Rows are points. The points of each table are mixes of a few directions, plus a little noise. Count the directions of each table, and those that both share. Where both have some left over, give the other angles between the two spaces (their principal angles), to ten degrees, smallest first.
In the rows, 128 means zero.

First (7 x 3):
[[132 153 159]
 [148 106  15]
 [ 71  49 173]
 [132 147 154]
 [165 171  83]
 [130 158 179]
 [117 111 130]]
Second (7 x 3):
[[ 63   7 126]
 [136 150 140]
 [108 139 218]
 [147 152 106]
 [158 147  60]
 [137 148 135]
 [147 154 108]]
Directions: first 2, second 2, shared 2

First (9 x 6):
[[138 156  81  94 134 116]
 [126 121 139 136 126 131]
 [132 140 108 114 131 122]
 [129 131 124 125 129 127]
 [120 105 164 155 123 138]
 [102  52 249 217 112 160]
 [132 139 110 115 130 123]
 [135 147  98 106 132 120]
 [139 159  79  91 134 115]]
Second (7 x 6):
[[162  83 109 148 141 183]
 [135 126  80  91 108  41]
 [100 128 109 129 130  98]
 [157 125 151 132 130 172]
 [112 184 190 119 117 131]
 [100 131 150 142 165 131]
 [129 119 105 135 106 142]]
Directions: first 1, second 4, shared 0; angles 50

First (10 x 9):
[[145 109 171 174  84 117  84  64 130]
 [115 110 152 165 111 100  95  37 124]
 [117 129 148 138 117 130  97  97 124]
 [122 144 179 150 109 175 131 120 132]
 [132 127  13  63 205 120 239 248 126]
 [ 52 176 101  47 188 178 118 186 107]
 [162 159 114  91 142  72 156 190 156]
 [130 114 141 167 125 106 161  72 136]
 [131 118 164 166 102 144 120  87 128]
 [175  96  97 121  97 137  80 179 117]]
Second (8 x 9):
[[182  87 193  49 154 124 137  91  94]
 [137 133 105 133 115 121 113 162 136]
 [ 86 154  94 181 116 135 129 136 147]
 [151 147  49 154  86 108  81 238 157]
 [205  80 192  31 150 117 127 110  92]
 [134 122 140 116 133 128 131 118 122]
 [  7 179 101 240 129 158 165  71 155]
 [122 123 150 121 140 134 141  97 120]]
Directions: first 5, second 2, shared 1; angles 80

First (11 x 12):
[[146 107 148 178 129  88 139 130  72  95  76 140]
 [107 154 160  49 129 182 123  93 135 163 120 139]
 [114 158 129  93 141 173 122  98 167 119 156  85]
 [125 135  93  74 149 160 112 148 173 196 151 132]
 [108  89 112 146  37 145  96 138 152 144 163 113]
 [164  93  94 208 147  78 130 164  96 110  85 115]
 [158 118  83 185  84 184 147 120  98 124  53  75]
 [121 139 164  83 159 141 120 104 116 138 102 137]
 [121 125 154 100  98 154 132 112  96 154  88 158]
 [114 147 146 145 208  23 119 146 183  49 249 126]
 [131 143 126 146 127  76 165 155 119 115 162 190]]
Second (8 x 12):
[[135 162 215 194 137 191  36 151 110 189 139 197]
 [180 154 116 225 175 217  68 162 116 189  74 109]
 [116 117 117  96 117  98 156 117 134 105 138 121]
 [ 91 109 136  60  95  64 170 103 135  84 165 141]
 [130 142 167 156 131 154  88 139 120 154 134 159]
 [114 111 105  85 114  88 169 113 137  95 137 111]
 [119 108  84  83 118  85 181 112 139  89 129  95]
 [141 120  83 126 138 125 153 128 133 117 106  89]]
Directions: first 6, second 2, shared 1; angles 70

First (8 x 18):
[[176 125 187 147  32 105 210 124 208 162  51  63 197 132 170  53 208 106]
 [115 126 119 136 161 146  39 101 145 101 148 158 134 159 134  99 161  83]
 [119 131 111 112 139 121 176 156  76 138 144 129  91  97 104 189  61 180]
 [120 130 115 119 141 126 145 141  97 130 141 133 105 113 113 163  90 155]
 [118 124 125 143 161 151   7  86 169  94 143 161 151 176 145  69 194  55]
 [132 129 129 123 116 120 170 143 114 140 123 116 120 111 122 148 105 153]
 [118 130 113 118 144 127 144 143  93 130 144 135 102 111 111 167  85 157]
 [127 129 125 126 130 127 133 131 121 129 131 129 123 124 125 136 119 134]]
Second (9 x 18):
[[160 118 121 126 102 129 149 157 127 102  75 120 156 102 111 132  63 184]
 [136 130 162 144 131 136 162 105 129 146 139 114 122 121 133 108 119 131]
 [153 119 128 124 136 134 152 139 112 114 109 132 134 102 101 135  57 182]
 [111 128  73 121  96 122  51 169 135  81  93 137 145 142 142 154 145 113]
 [117 139 174 189 105 159 114  92 136 123 140  96 114 130 175  96 129 103]
 [140 128 154 109 141 109 193 112 139 176 145 124 128 129 116 111 162 121]
 [150 125 155 147 117 139 163 121 128 126 111 110 136 108 126 113  83 161]
 [105 136 110 155  75 134  58 143 150  93 102 111 142 149 176 127 174  84]
 [ 81 131  73  37 248  88 109 116  98 187 239 209  77 169  71 175 217  73]]
Directions: first 2, second 4, shared 1; angles 40

First (9 x 24):
[[126 101  45 113 175 167 185 249 102 150  87  47 167 140 130 165 135 197
  179 114 101 121 110 141]
 [152 154 118 164 150 163 144 104 192 116 174  92 100 117 127 149 132 136
   88 159 157  95 160 146]
 [119 132 138 112  99 104  88  39 110 101 114 158 158  82 123  90  89 100
  131 103 137 139 157 151]
 [129 137 128 142 135 165 151 161 113 143 131 124 119 139 117 136 141 143
  115 123 123 118 141 117]
 [118 122 115 126 144  98 159 201 144 161 120 109 101 177 143 163 163 136
  149 165 108 134  78 108]
 [116 122 167 120 100 175 117 144  29 137 102 187 152 125  99  88 124 130
  122  62 109 142 152  97]
 [137 155 179 154 112  92 107  64 194 122 179 161  69 142 138 130 144  82
   83 178 153 122 124 116]
 [153  91 121 110 141 109 100 130 159  97 140 109 148 125 146 128 118 139
  147 124 141 136  93 137]
 [103 138 141 111  96  79 101  61 109 124 104 165 139 106 129 102 107  90
  138 123 124 145 137 139]]
Second (8 x 24):
[[ 79 163 118 125 107  86 154 119  98 170  86 146 112 134 123 133 134 101
  141 150 101 137 138 129]
 [175  62 119 103 153 153  93 165 136  81 143 100 177 121 140 119 112 169
  152  86 143 135  90 131]
 [119 148  51 129 152 101 153  92 185 121 116  55 141  91 141 156 104 136
  149 166 138 110 150 189]
 [ 96 182 161 159 105 155 164 133  85 176 122 172  82 148 102 128 156 106
   89 138 110 119 168  98]
 [ 90 162  73 128 132  90 169 120 139 159  91  92 122 119 133 154 125 120
  151 167 111 123 143 159]
 [122 121 202 111  76 102  64  52  81 108 126 219 137 113 119  71 110  81
  114  89 132 155 133 106]
 [162  96 144 129 143 179 116 170 119 109 152 125 142 137 124 122 133 158
  119  96 137 125 117 110]
 [182  89 157 139 156 157 110 174 180 100 188 114 111 160 141 141 151 153
  108 133 153 121  84 102]]
Directions: first 5, second 5, shared 5

First (8 x 32):
[[132 115 139 147 148 120 147 116 107 143 104 129 105 117 127 118 131 146
  120 119 154 123 137 157 136 115  97 107 148 123 150 150]
 [143 162 139 139 165 150 148 169 101 124 173 121 106 206 115  67 128 204
  177 137 130 175 143  49 129 224 160  71 126 163  81 139]
 [121 113 153 152 155 123 141 117 131 160 116 118 110 104  99 105 150 166
  133 140 152 141 102 155 146 104  99 104 156 126 177 153]
 [130 116 104 110  95 115 118 110 125 108 100 143 141 103 163 177 107  62
   92 106 121  87 153 163 115  92 119 168 115 108 119 113]
 [112 144 117  99  95 142  89 144 182 117 171 121 173 130 113 142 137 102
  144 154  82 143  87  88 122 131 177 168 101 134 113  93]
 [138 135 122 128 132 130 136 135 109 118 129 132 120 149 141 124 117 132
  131 119 131 127 150 115 123 152 133 118 124 133 105 129]
 [128 103 103 112  91 106 119  96 123 111  79 146 139  82 169 192 105  46
   75  99 128  71 156 192 116  65 102 177 120  98 135 115]
 [120 135 145 136 143 138 125 139 147 145 151 115 130 134  96 100 149 165
  152 151 125 158  95 106 138 140 138 112 136 139 143 133]]
Second (11 x 32):
[[138 109 115 128 118 110 140 105  98 118  82 143 115 107 165 162 106  87
   89  96 146  86 171 177 121  96  94 141 131 109 128 133]
 [ 94 152 156  83 160 153 103 157 159 158 211 102 145 154 104  95 135 156
  118 176 108 179 106   7 159 144 144 159 109 153 124 127]
 [142 116 115 160 102 118 133 114 136 114  90 137 131 105 119 141 141 122
  155 115 129 112 105 201 110 118 134 107 141 116 143 122]
 [135 107 136 153 142 113 150 106 106 141  86 132 104 103 131 128 131 136
  115 113 159 111 138 184 132 100  88 108 152 115 159 151]
 [111 155 139 102 137 152 106 159 160 135 195 111 150 161 103 101 138 153
  149 164 100 171 100  39 138 164 167 140 109 151 109 115]
 [139 115 122 122 139 112 150 111  77 123  90 142 101 126 174 148  96 101
   78  94 156  91 195 149 129 111  84 134 131 116 117 144]
 [135 126 117 132 112 123 127 124 127 115 114 135 132 123 135 141 125 113
  132 119 125 116 130 151 118 126 134 128 126 122 123 121]
 [157 147 107 144 116 133 141 147 104  92 126 140 121 176 141 117 117 143
  170 109 121 129 150 122 102 194 164  90 120 140  76 117]
 [ 84 149 145  82 121 155  75 154 210 150 216 100 181 125  81 117 155 130
  139 191  77 178  53  33 149 122 174 183 102 146 140 101]
 [136 113 127 151 124 117 140 112 121 130  94 134 117 106 126 134 134 127
  130 116 143 113 125 182 123 109 111 112 144 117 149 136]
 [137 119 131 148 135 121 144 119 112 131 103 132 112 121 128 123 130 140
  131 117 145 121 134 161 127 124 111 105 143 124 140 140]]
Directions: first 3, second 4, shared 3

First (8 x 32):
[[205 150 157 134 114 132 129 179 150 130 152  94 125 142 108 105 108  81
  139 145 104 147 106 115 106 103 134 117 121 136  82 217]
 [121 130 114 162 112 118 114 165 134 122 119 133 163  92 107 119 142 115
  118 132 125 133 108 122 151 114 107 144  95 125 118 120]
 [ 71 112  99 139 129 104 132 116 107 120 108 147 158 110 123 134 158 150
  125 112 132 108 140 133 142 130 112 147 122 117 168  72]
 [ 92 106 123 138 147 144 106  80 106 132 111 150 116 111 145 166 134 178
   97 119 164 135 166 154 171 153 118 118 118 141 140  47]
 [ 97 140 109  89 124 154 137 110 163 132 128 156 102 131 161 115 107 119
  145 141 135 120  82 103 110 149 154 141 157 108 128 126]
 [219 145 159 171 105  98 126 215 129 122 149  75 166 129  72 101 133  74
  132 136  88 147 122 124 117  77 108 122  91 141  86 226]
 [ 48 110 101  98 149 159 120  51 127 134 107 178  95 119 178 158 123 181
  115 123 170 118 136 136 152 176 141 132 151 121 158  30]
 [172 130 161  92 144 114 160 108 109 132 150  91 100 192 130 127 119 125
  153 117 106 116 166 136  75 121 150 104 169 133 142 185]]
Second (11 x 32):
[[120 127 125 141 128 119 121 125 129 124 119 139 126 119 122 119 135 138
  117 131 144 135 134 127 137 127 129 128 127 125 132 108]
 [ 93 114 121 155 145 130 100 113 146 109 100 121 147 111 120 125 144 157
  123 131 140 125 136 125 175 149 124 162 114 117 149  60]
 [190 152 139  80 100 125 178 152  93 161 177 142  95 157 141 132 100  76
  134 125 110 135 116 131  44  94 136  67 157 149  89 249]
 [ 96 123 116 171 136 107  99 116 135 109  96 153 131 100 105 102 155 163
   94 131 178 144 147 122 171 126 132 142 125 119 148  50]
 [163 144 133 104 111 123 156 141 107 148 157 142 105 143 134 127 114  98
  126 126 125 135 123 129  81 104 135  88 146 139 106 195]
 [ 68  91 127 141 167 168  88 103 180  98  92  59 187 124 138 164 135 166
  174 126  80  88 124 130 207 198 106 218  83 105 167  41]
 [113 131 117 168 125  97 109 122 121 116 105 171 118 100 104  94 152 152
   83 132 188 153 147 122 151 110 138 119 136 125 138  73]
 [ 96 120 119 164 139 114 100 116 138 110  98 141 135 104 112 111 151 160
  106 132 162 136 142 123 171 135 129 150 120 118 147  56]
 [153 142 130 118 114 117 148 140 108 141 147 149 108 134 128 119 121 109
  118 129 136 140 126 128  93 104 134  94 144 138 113 171]
 [178 148 138  86 108 132 168 147 103 155 170 132 102 154 142 135 101  84
  138 125 105 130 114 131  61 102 132  81 149 143  97 228]
 [137 115 142  81 140 175 144 130 146 135 149  59 154 163 162 179  98 106
  194 122  44  87 101 137 115 165 111 158 109 126 123 180]]
Directions: first 4, second 2, shared 0; angles 30, 80

First (9 x 32):
[[113 138 111 104 159 115 145 118 117 139 161 120 118 141 139 138 123 111
  129 128 132 124 127 105 111 114 146 126 128 127 123 140]
 [105 150 106  85 167  92 182  93 108 149 175  90 100 168 151 100 119  66
   99 113 142  99  96 100 120 122 155 156 121 138 139 107]
 [151 124 136 141 110 143 122 130 143 126 114 139 131 122 144 125 121 129
  128 119 126 121 131 138 148 147 120 128 120 147 134 124]
 [143 102 151 156  92 140 108 139 135 102 101 122 143 112  76 116 138 171
  117 144 118 139 139 162 140 127 103 136 130 114 139 109]
 [148 114 177 156 108 137  96 160 137 120  92 142 177 120 138 160 140 174
  137 129 103 136 158 154 114 147  94 127 158 129 100 123]
 [109 129  70  86 162 129 184 101 129 129 172  98  75 153 167 122 113  84
  133 107 138  98 116 100 144 116 185 145 100 138 142 154]
 [173 134 163 170  94 145  69 138 134 135 112 178 158  90  88 129 114 159
  125 153 132 155 144 141 134 136  76  92 129 139 137 121]
 [105 137 139 154 105 131  99 149 129 126  72 154 140 106 124 123 153 133
  148 128 134 152 110 142 126 140 117 111 138 108 113 127]
 [104 125 102 103 156 120 147 124 118 125 155 109 111 139 123 141 132 125
  136 132 127 128 131 109 112 103 155 130 128 112 124 149]]
Second (11 x 32):
[[131 130 134 126 129 130 125 126 127 126 125 130 127 134 130 126 126 129
  133 133 129 124 127 130 129 120 133 128 128 126 126 125]
 [122 125 118 130 129 125 132 131 130 129 132 124 131 118 124 131 130 126
  119 120 125 134 130 123 127 141 119 128 128 131 128 132]
 [114 119  99 135 128 119 137 137 134 131 138 114 134 102 118 134 134 124
  103 108 120 146 135 117 126 164 105 128 130 136 130 140]
 [138 133 148 122 128 135 121 122 123 126 121 138 123 147 135 123 124 131
  145 142 134 115 124 136 129 103 144 128 127 122 126 119]
 [117 122 106 133 127 120 135 135 133 130 136 117 133 108 120 133 132 125
  109 112 122 141 132 120 126 156 110 128 129 135 131 138]
 [177 156 226 103 129 159  99  98 109 117  94 177 107 218 161 103 109 143
  210 195 158  68 108 164 135   7 205 128 121  98 119  86]
 [164 148 198 111 129 151 107 106 114 121 103 164 112 192 152 110 114 138
  188 177 149  84 113 155 133  41 184 128 124 106 123  96]
 [113 119  98 136 128 118 137 137 134 132 138 113 134 101 118 136 134 124
  103 108 120 146 134 117 126 164 105 128 130 137 130 140]
 [ 89 106  53 147 127 103 151 151 143 136 155  89 144  58 102 147 143 116
   65  76 105 175 144  99 123 222  67 128 133 151 134 162]
 [122 125 114 131 127 123 133 132 130 130 132 121 131 115 123 131 131 125
  117 118 124 136 131 123 127 146 117 128 129 132 130 135]
 [121 124 114 132 128 123 132 132 131 130 133 121 132 115 123 131 131 125
  116 118 123 137 131 123 127 145 117 128 128 133 130 134]]
Directions: first 6, second 1, shared 0; angles 90

First (9 x 32):
[[129 134 140 145 148 112 122 145 166 170  90  90  86  40 135  89 102  94
   94 155 132 149 151 140 134  83 208 115 181 113 170 143]
 [112 144 131 117 120 104 150 108 114 120 139 154 140 158 134 140 136 126
  134 135 139 112 108 122 138 141 112 130 119 123 109 135]
 [134 141 130 112 183 129 122 105 151 120 116  94 119 104 123 132 102 102
   78 152  77 127 113 127 138  82 186 127 170  78 126 155]
 [141 108 126 118 117 140 143 138 104 110 150 151 144 185 127 152 155 165
  169 119 135 100 134 117 119 179  90 153  80 164 114  91]
 [ 98 143 124 157  94 129 126 137 139 147 108 127 117  83 158 101 106  89
   98 113 151 167 134 138 120  99 137  99 168 103 154 160]
 [132 112 125 118 100 133 147 132  92 106 159 169 155 203 127 157 163 171
  182 112 148  98 125 116 121 191  63 151  67 171 103  91]
 [137 133 133 116 127 103 105 113 118 130 143 138 141 140  81 127 148 159
  166 129 141 123 111 134 148 135  86 124  91 158 101 119]
 [141 107 114 133 120 171 100 137 120 107 140 123 145 150 116 139 131 147
  136  93 112 140 133 128 110 135  87 126 109 135 121 118]
 [126 129 131 136 143 131 139 139 149 142 106 107 105  90 152 116 108 101
   95 143 118 134 143 129 123 107 185 127 167 106 155 138]]
Second (8 x 32):
[[137 143 128 111 146 130 106 111 145 138 105 104 124 104 107 117 118 106
  108 140 115 128 138 145 148  81 172 121 130  75 132 172]
 [134  79 118 162 113 151 109 162 104 102 176 146 143 156 114 141 145 202
  177  79 128 156 107 106  83 198   9 127 113 249 107  34]
 [117 130 140 149 142  80 117 127 132 135 149 130 118  93 102 113 126 156
  139 134 136 154  84 119 127 138  85 109 160 203 107  86]
 [130 132 126 115 125 137 132 123 124 125 121 131 133 141 131 133 131 120
  127 130 126 117 138 132 134 122 142 135 116 101 129 145]
 [115 138 132 129  94 111 151 132 120 142 122 153 129 137 146 122 138 119
  143 131 164 119 140 130 134 142 127 131 112 127 137 136]
 [119 126 132 129 160 116 156 121 129 111 146 130 123 134 145 145 119 132
  108 142 103 124  97 108 116 144 128 135 163 150 114  99]
 [138 142 121  97 120 146 123 109 123 125 111 129 143 158 121 137 137 107
  127 133 126 100 152 143 149 104 160 138  88  57 129 181]
 [132 134 124 126 123 154 131 137 147 145  91 107 112 101 155 116 110  84
   94 136 126 126 169 141 129  92 198 129 142  64 166 170]]
Directions: first 5, second 5, shared 4; angles 80

First (10 x 32):
[[130 131 152 156 117 165 117 149 142 131 142 116 143 161 121 101  96 155
  125 143  98 138 161 144 148 195 134 129 146 121 119 144]
 [141 130 138  86 167 110 104 103 103 114 137 118 130 132 144 133 134 114
   86 123 146 143  98 143 107  89  84 142 161 105 140 131]
 [108 124 107 182  73 145 166 160 161 147 111 145 122 114 107 128 128 142
  190 132 110 103 164 102 154 168 190 107  76 163 112 119]
 [128 130 144 156 113 159 124 148 142 132 137 121 139 152 120 107 103 151
  133 140 103 133 157 137 146 184 140 126 136 127 119 139]
 [139 131 147 110 152 132 105 120 116 119 141 115 136 146 136 118 117 130
   95 131 127 144 121 147 122 131  98 139 161 108 133 138]
 [110 123  95 153  91 116 167 139 145 142 104 150 112  94 115 147 150 121
  181 121 133 101 135  96 136 115 175 111  73 161 122 110]
 [133 130 147 136 131 149 114 136 130 126 140 117 139 151 127 110 108 143
  115 137 112 139 142 143 136 163 120 132 149 117 125 140]
 [140 130 137  91 163 113 106 106 106 116 136 119 130 132 142 132 132 116
   91 123 143 142 102 142 110  95  89 140 157 107 139 131]
 [133 126  99  62 168  63 129  81  93 116 113 139 108  82 147 171 177  80
  107 103 182 123  63 114  87   7  93 136 122 124 148 107]
 [118 126 113 147 105 128 148 138 140 136 117 139 122 115 120 134 135 129
  158 127 126 114 138 112 136 132 156 118 100 146 123 121]]
Second (10 x 32):
[[152 124 116 124 147 137 122 124 137 125 149 132 131 131 126 142 134 132
  117 139 117 149 136 143 119 151 121 138 144 131 125 133]
 [120 135 142 136 116 131 124 130 128 137 123 111 129 132 137 119 117 128
  132 125 136 122 131 127 132 119 130 120 120 134 131 127]
 [154 124 102 160 116 143 144 131 174 118 155 132  86 132 104 131 138 147
  174 139 103 155 158 124 126 149 133 118 105 123 106 133]
 [159 126 110 149 130 147 131 127 164 126 160 123 109 135 117 136 133 144
  146 145 108 159 156 139 122 155 126 125 124 131 114 136]
 [101 156 172 185  71 150 126 143 160 162 122  55 108 144 158  81  87 140
  170 123 148 119 160 124 147 100 141  86  78 149 126 129]
 [127 107  93  93 145  98 151 123 103  92 112 198 121 107  92 149 162 116
  133 118 116 113  93 104 125 124 130 148 137  98 120 118]
 [105 154 187 131 124 143  90 131 106 175 119  56 176 144 185 108  86 123
   79 127 162 119 135 154 132 112 120 121 143 162 159 134]
 [117 101  91  78 148  84 155 121  86  84  96 217 125  98  87 151 169 108
  126 110 119  98  75  96 127 115 130 152 143  90 123 113]
 [133 134 129 151 112 141 131 134 152 132 137 110 110 135 127 118 121 138
  152 132 124 137 147 127 130 132 134 116 110 132 120 129]
 [116 123 141  70 168 106 106 118  66 131 107 146 184 119 146 147 130 102
   52 122 146 109  88 141 119 122 114 160 179 129 156 125]]
Directions: first 2, second 3, shared 0; angles 40, 50
